Each row of a before or after table is a point. One or more steps were done to the points. Then noise was added and the rows were shuffled. The steps act on columns, c1 being the first. What was done? A step turns or swaps two columns, mirrors them in a line or flattens them onto one, adds a multiple of one to another, or multiplies or shifts one. Angles are multiples of 10 degrees, from the lower column toward the higher: turns from -170 to 170, lines from 10 to 170 but not 90. Use the fewest steps. Two steps may share a column if one is a turn and the other turns, adds or multiplies; they go together, in the order done. Otherwise the lowest column goes first.

Before (14 x 2):
[[ 16 -30]
 [-23   7]
 [ 44  33]
 [-42 -50]
 [ 47  20]
 [ 20 -41]
 [ 22  -2]
 [ 37   5]
 [ 60  50]
 [ 54  64]
 [  3 -27]
 [-17  69]
 [  2  47]
 [ 41  32]]
After:
[[ 21  -7]
 [-21  52]
 [ 32   2]
 [ 47   3]
 [-42  12]
 [  9  21]
 [ -2  52]
 [ 36 -61]
 [-44  73]
 [-17 -24]
 [-68   7]
 [-27  71]
 [-15  48]
 [  8  36]]
Steps: turn c1 and c2 by 70 degrees

Before, 8 rows:
[[  6 -24  72 -32  86  -3]
 [-17 -21 -46 -55 -15 -26]
 [ 22 -60 -41 -29  65  35]
 [ 27  37  12   1 -52  16]
 [-40  18  20  -8  26  65]
 [-13  23  38 -44 -44  44]
 [-13  43 -37 -65 -16  27]
 [-31  16 -41 -47 -14   9]]
After:
[[ 26  36  12 -35  40  16]
 [-14  43 -38  40  55  27]
 [-18 -22 -46  32  47 -25]
 [-13  23  38   6  62  43]
 [-32  17 -41  26  41  10]
 [ 21 -60 -39  65 -31  36]
 [  5 -24  71  81 -45  -3]
 [-41  18  20  22 -16  64]]
Steps: turn c4 and c5 by -140 degrees

Before (13 x 9):
[[ 46  44 -51  10  -5 -19  12  -9  50]
 [-45  44   5 -16  62  -9   7  36 -13]
 [-41 -16   3 -24   8  18   8  -2 -12]
 [-20   4  18  -8  44 -45 -20   3  -1]
 [-22  27 -12  28   8  12  -4  -8  18]
 [-40  39  20 -26  -8 -35 -23  -7 -20]
 [121  21  20  33  -5  14   6 -15 -15]
 [-40  -3  20 -17   4  -7  -4  49 -16]
 [-10  40   9 -14   3   8 -63  -9 -15]
 [-38  21  14   2   1   9  18 -14  -9]
 [-30   3 -11 -21  22   2  16  -6 -19]
 [-20  43  13  30  47 -52 -26   2  -9]
 [  6  22  20 -11   9  14  12 -14  35]]
After, 13 rows:
[[ -18  -13  -11   16   23    2  -35  -25  -19]
 [ -62   -7   21   17    1   -6  -54   12  -17]
 [ -31    2    2   30   17   19  -43  -28  -10]
 [ 104   -1   20  -39    2   14  -45   65  -17]
 [ -16  -23   13  -47   21  -52  -76  -11   -9]
 [ -19  -18   13  -13    3   11  -30  -32   -9]
 [ -28  -49   19    3  -25  -36  -73  -31  -18]
 [   0  -41    9   -7    6    9 -113  -14  -17]
 [  42  -33  -50  -33  -16  -18  -39   22   48]
 [  15  -26   20   -2   16   13  -37   -7   35]
 [ -58  -45    6   -8   57   -8  -43   -2  -13]
 [ -19   -6   18    6   22  -44  -70  -12    0]
 [ -11   -8  -12  -38   16   13  -53  -22   19]]
Steps: turn c1 and c8 by 40 degrees; turn c2 and c4 by -150 degrees; add 0.5 times c6 to c5; shift c7 by -50

Before:
[[ 38  26 -51 -32 -46 -61 -22  26  11  26 -14 -40]
 [ 59 -11  31 -19  26  13  38  -1 -38 -16   6   4]
 [ 26  21  -3 -12  52 -39  31  -9 -12 -17   3 -25]
 [ 11  38  18  25   5 -19 -10  47 -45  12  18 -30]
 [ 16   1  21  27 -29 -26 -25  -1  44  27 -44 -17]
 [ -8  42  -7  10  32  34  26  12 -28 -70  -4   1]
 [-14 -10  -7  63 -15 -31   9 -58 -26  -8  12 -38]
 [  7 -36 -15   8  13  -1   7 -48 -13 103 -69  13]
 [ 12 -14   1 -19  10 -50   3 -18 -15 -26 -46 -22]]
After, 9 rows:
[[  18   16   -1    6   23  -50    3  -21   12  -26  -45  -64]
 [  40  -15  -49   29  -92  -62  -16   26  -26  -12  -12 -121]
 [  22    7   -5   24  103  -38   29  -14  -23  -19   -2  -71]
 [ -21   36   17   18   10  -20  -13   47  -43   24   16  -93]
 [ -14   25   -1   -8   62   31   33    9  -44  -74   -6    7]
 [  -4   18  -19    8   28    1    7  -49   39   89  -68   43]
 [ -22  -42   19   21  -56  -29  -28   -1    7   42  -46  -53]
 [  29   39   26   54   55   14   38   -4    5    4    8   14]
 [ -64   29   -8    0  -29  -30    7  -62    5  -17   12 -113]]
Steps: turn c1 and c4 by 80 degrees; mirror c2 and c9 in the line at 130 degrees; add 0.7 times c3 to c10; multiply c5 by 2; multiply c12 by 3
